Each row of a before or after table is a point. The points were changed in one or more steps. Then noise was added and the rows were shuffled. The steps act on columns, c1 being the first. Write out the steps. A step turns or swaps two columns, mirrors them in a line or flattens them onto one, adds a multiple of one to another, or multiplies or shifts one. Angles are multiples of 10 degrees, from the lower column toward the higher: turns from -170 to 170, lines from 10 to 170 but not 90. Use the fewest steps. Two steps may share a column if one is a turn and the other turns, adds or multiplies; they go together, in the order done. Otherwise the lowest column goes first.

Before (13 x 2)
[[-0.37  0.62]
 [-0.35  0.42]
 [ 0.36 -0.07]
 [ 0.04  0.08]
 [-0.05 -0.60]
 [ 0.29 -0.05]
 [ 0.30 -0.55]
 [-0.16 -0.14]
 [-0.54  0.44]
 [-0.68  0.80]
 [ 0.06 -0.22]
 [ 0.24  0.84]
 [ 0.37  0.13]]
After (13 x 2)
[[-0.48  0.26]
 [-0.64  0.24]
 [ 0.39  0.06]
 [ 0.13 -0.58]
 [-0.09  0.84]
 [ 0.31  0.29]
 [-0.91  0.51]
 [-0.11 -0.20]
 [-0.01  0.06]
 [ 0.14 -0.20]
 [ 0.29  0.05]
 [-0.59  0.46]
 [ 0.48 -0.42]]
Steps: turn c1 and c2 by 20 degrees

Before (8 x 4)
[[ 0.68 -0.19 -0.35 -0.28]
 [-1.32 -0.26  0.39  0.46]
 [ 0.69  0.09  0.05 -0.14]
 [ 0.62 -0.36 -0.30 -0.05]
 [ 0.27  0.04 -0.30  0.14]
 [ 0.23 -0.18  0.06  0.51]
 [ 0.17  0.17 -0.35  0.15]
 [ 0.74 -0.23 -0.49  0.06]]
After (8 x 4)
[[ 0.64  0.09 -0.14  0.00]
 [ 0.64 -0.39 -0.07 -0.32]
 [ 0.27  0.04  0.11 -0.29]
 [ 0.19  0.17  0.17 -0.37]
 [-1.28 -0.24  0.48  0.39]
 [ 0.72 -0.19  0.08 -0.53]
 [ 0.24 -0.14  0.47  0.02]
 [ 0.65 -0.25 -0.27 -0.38]]
Steps: swap c3 and c4

Before (12 x 9)
[[-0.43  0.07  0.41  0.52 -0.50 -0.32  0.58  0.53  0.29]
 [-0.21  0.08  0.03  0.62  0.04 -0.32  0.43  0.25 -0.63]
 [ 0.42  0.27 -0.46 -0.61  0.57  0.10  0.06 -0.58 -0.26]
 [-0.27 -0.29  0.34 -0.14  0.14 -0.45 -0.29 -0.60  0.12]
 [ 0.01 -0.08 -0.46  0.04 -0.52 -0.54 -0.15  0.13 -0.70]
 [ 0.45  0.35  0.49  0.03 -0.37  0.16  0.80  0.37 -0.06]
 [ 0.46 -0.07  0.34 -0.03 -0.02  0.60  0.32 -0.17 -0.18]
 [ 0.48  0.45  0.38  0.02  0.46  0.54 -0.15  0.28  0.33]
 [ 0.47 -0.57 -0.49  0.49  0.39  0.52 -0.29  0.15  0.33]
 [ 0.41 -0.27 -0.38  0.10  0.34  0.45  0.79 -0.16 -0.68]
 [-0.10 -0.29  0.13 -0.23 -0.16 -0.57 -0.08  0.66 -0.14]
 [-0.56 -0.25  0.72 -0.55 -0.46  0.64 -0.02 -0.03  0.48]]
After (12 x 9)
[[ 0.56 -0.26  0.54 -0.53 -0.34  0.54  0.00 -0.63  0.59]
 [-0.40 -0.25 -0.53  0.09  0.47  0.58  0.78  0.25 -0.60]
 [-0.43  0.33  0.90  0.03 -0.55  0.16  0.78 -0.24 -0.02]
 [ 0.08 -0.29  1.01 -0.20 -0.03 -0.55 -0.08  0.21 -0.24]
 [-0.47 -0.57 -0.19  0.50  0.67  0.46 -0.29  0.49  0.42]
 [ 0.22  0.08  0.36  0.64  0.01 -0.19  0.44  0.10 -0.66]
 [-0.46 -0.08  0.04 -0.02  0.01  0.59  0.33 -0.37 -0.07]
 [-0.42  0.27 -1.18 -0.62  0.43  0.13  0.07  0.10 -0.23]
 [-0.47  0.44  0.72  0.02  0.23  0.46 -0.17 -0.18  0.41]
 [ 0.40  0.06  1.04  0.53 -0.53 -0.36  0.59 -0.10  0.23]
 [ 0.27 -0.29 -0.57 -0.13  0.28 -0.45 -0.28 -0.59  0.03]
 [ 0.00 -0.08 -0.19  0.04 -0.50 -0.42 -0.17  0.45 -0.76]]
Steps: multiply c1 by -1; add -0.5 times c2 to c5; turn c3 and c8 by -60 degrees; multiply c3 by 1.6; turn c6 and c9 by 10 degrees
